Every row gives one point. Two turns around zero, p and q, are shown by what they do to some points. Where does a point land after both, in the order given? Backwards means that the second turn is done in reverse. Each puzzle has new turns, and all numbers are rounded.

Turn p:
[ 0.16 -0.53  0.19] => [ 0.11 -0.44 -0.37]
[-0.13  0.06 -0.16] => [-0.02  0.21 -0.03]
[-0.04  0.29  0.13] => [-0.16  0.04  0.27]
[ 0.21 -0.16 -0.09] => [ 0.25 -0.10 -0.08]
[-0.20  0.34 -0.06] => [-0.18  0.28  0.22]
Turn q:
[0.40 0.00 0.08] => [-0.15  0.18  0.33]
[-0.36  0.33 -0.36] => [ 0.55 -0.20 -0.16]
[0.07 0.05 0.18] => [-0.07  0.19  0.00]
[ 0.07 -0.02  0.08] => [-0.08  0.07  0.03]
[-0.17 -0.36  0.02] => [-0.26 -0.23 -0.19]
Where do these land?
p, then q: [ 0.15  0.16 -0.04] => [-0.11  0.19  0.03]
p, then q: [ 0.04 -0.25 -0.22] => [ 0.11 -0.11  0.30]
q, then p: [-0.31  0.14  0.39] => [0.21 0.44 0.17]
p, then q: [ 0.46 -0.01  0.01] => [-0.38  0.10  0.24]
p, then q backwards: [-0.26  0.13  0.16] => [ 0.16 -0.23  0.18]
q, then p: [-0.08 -0.17 -0.31] => [ 0.07 -0.19 -0.30]

Turn p:
[-0.22  0.25 -0.15  0.01] => [ 0.22  0.11 -0.26  0.08]
[ 0.28  0.07  0.12 -0.02] => [ 0.09 -0.19  0.23 -0.01]
[-0.19 -0.43  0.22  0.02] => [-0.38  0.26  0.11 -0.21]
[ 0.14 -0.07  0.16 -0.31] => [-0.03 -0.20  0.09 -0.31]
[ 0.39  0.15 -0.30  0.01] => [ 0.08 -0.42 -0.01  0.29]
[-0.41  0.02 -0.05  0.29] => [ 0.00  0.45 -0.17  0.16]
Turn q:
[ 0.16  0.13  0.30 -0.06] => [ 0.02 -0.35 -0.10 -0.02]
[ 0.18  0.03 -0.07  0.01] => [-0.15 -0.01 -0.12 -0.02]
[-0.12 -0.29 -0.14 -0.05] => [-0.08  0.20  0.27 -0.07]
[-0.20 -0.20 -0.03  0.34] => [-0.01  0.16  0.23  0.34]
[-0.16 -0.50 -0.34 -0.15] => [-0.18  0.40  0.42 -0.21]
[ 0.03  0.49  0.22 -0.20] => [ 0.32 -0.28 -0.36 -0.13]
[0.11 0.33 0.06 0.10] => [ 0.08 -0.12 -0.32  0.11]
Where do these land?
p, then q: [ 0.13  0.28 -0.10  0.01] => [-0.31 -0.04  0.00  0.08]
p, then q backwards: [-0.04 -0.29 -0.16  0.22] => [ 0.20 -0.14 -0.15  0.28]
q, then p backwards: [0.10 0.24 0.50 0.25] => [ 0.39  0.21 -0.43 -0.04]
p, then q backwards: [ 0.07 -0.23 -0.01 -0.09] => [ 0.21 -0.14  0.02 -0.05]
p, then q: [-0.26  0.00 -0.22 -0.38] => [-0.08  0.40 -0.04 -0.31]

Turn p:
[ 0.02  0.03 -0.07  0.07  0.10  0.67] => [-0.16  0.24 -0.29  0.12 -0.54 -0.02]
[ 0.05  0.07 -0.17 -0.19  0.04 -0.05] => [-0.08 -0.04  0.16 -0.04 -0.05  0.20]
[ 0.03  0.15  0.09 -0.23  0.17 -0.33] => [-0.02 -0.33  0.26  0.11  0.16  0.09]
[-0.07  0.14  0.21 -0.19  0.01 -0.11] => [-0.02 -0.09  0.15  0.26  0.13  0.00]
[-0.13  0.06 -0.16  0.41  0.09 -0.17] => [-0.14 -0.09 -0.03 -0.35  0.07 -0.31]
[ 0.23  0.13 -0.01  0.26 -0.05 -0.13] => [-0.14 -0.14 -0.24 -0.16  0.19  0.01]
[ 0.00 -0.75 -0.15  0.09  0.16  0.06] => [ 0.63  0.07 -0.05 -0.35 -0.31 -0.05]
[-0.13  0.16  0.26 -0.21 -0.52  0.06] => [-0.07  0.39  0.03  0.39  0.34  0.07]
Turn q:
[ 0.25 -0.02  0.14  0.36 -0.05  0.28] => [-0.13 -0.25 -0.38 -0.21 -0.08  0.14]
[-0.22  0.30 -0.41  0.24 -0.19 -0.24] => [-0.35  0.32  0.32 -0.08  0.02  0.35]
[ 0.20 -0.13 -0.06  0.03 -0.07  0.32] => [ 0.00 -0.17 -0.31  0.14  0.05  0.14]
[ 0.32 -0.22  0.32 -0.27  0.00  0.01] => [ 0.34  0.01 -0.34  0.04 -0.02 -0.30]
[-0.46 -0.06  0.21 -0.17 -0.07 -0.04] => [ 0.28 -0.09  0.36 -0.11  0.25 -0.06]
[ 0.01 -0.25  0.06 -0.22  0.28 -0.22] => [ 0.04  0.04  0.06  0.15  0.03 -0.46]
[-0.10  0.39 -0.27  0.04  0.10 -0.10] => [-0.19  0.14  0.30  0.07 -0.26  0.20]
Where do these land?
q, then p: [-0.05  0.05  0.00 -0.03  0.16 -0.31] => [-0.06 -0.07  0.10  0.15  0.29 -0.06]
q, then p backwards: [-0.14 -0.11 -0.15 -0.50 -0.18  0.45] => [ 0.21 -0.17  0.51 -0.42 -0.08 -0.16]
p, then q: [ 0.22  0.09 -0.11  0.18  0.37 -0.20] => [ 0.11  0.00 -0.04  0.23  0.41 -0.21]
p, then q backwards: [-0.11  0.03 -0.16  0.06 -0.20  0.01] => [-0.02  0.00 -0.05  0.09 -0.12 -0.24]
p, then q: [ 0.13 -0.40 -0.02 -0.12 -0.37  0.04] => [ 0.00 -0.04 -0.22  0.20 -0.45  0.20]
q, then p: [-0.17 -0.04 -0.19  0.34 -0.02 -0.10] => [ 0.03  0.05  0.26  0.21 -0.15 -0.24]
p, then q: [0.10 0.14 0.73 0.15 0.35 0.03] => [-0.68  0.15 -0.17 -0.12  0.36 -0.23]
q, then p backwards: [ 0.03  0.24 -0.10 -0.08 -0.12  0.07] => [ 0.10 -0.08 -0.07 -0.23 -0.04  0.13]
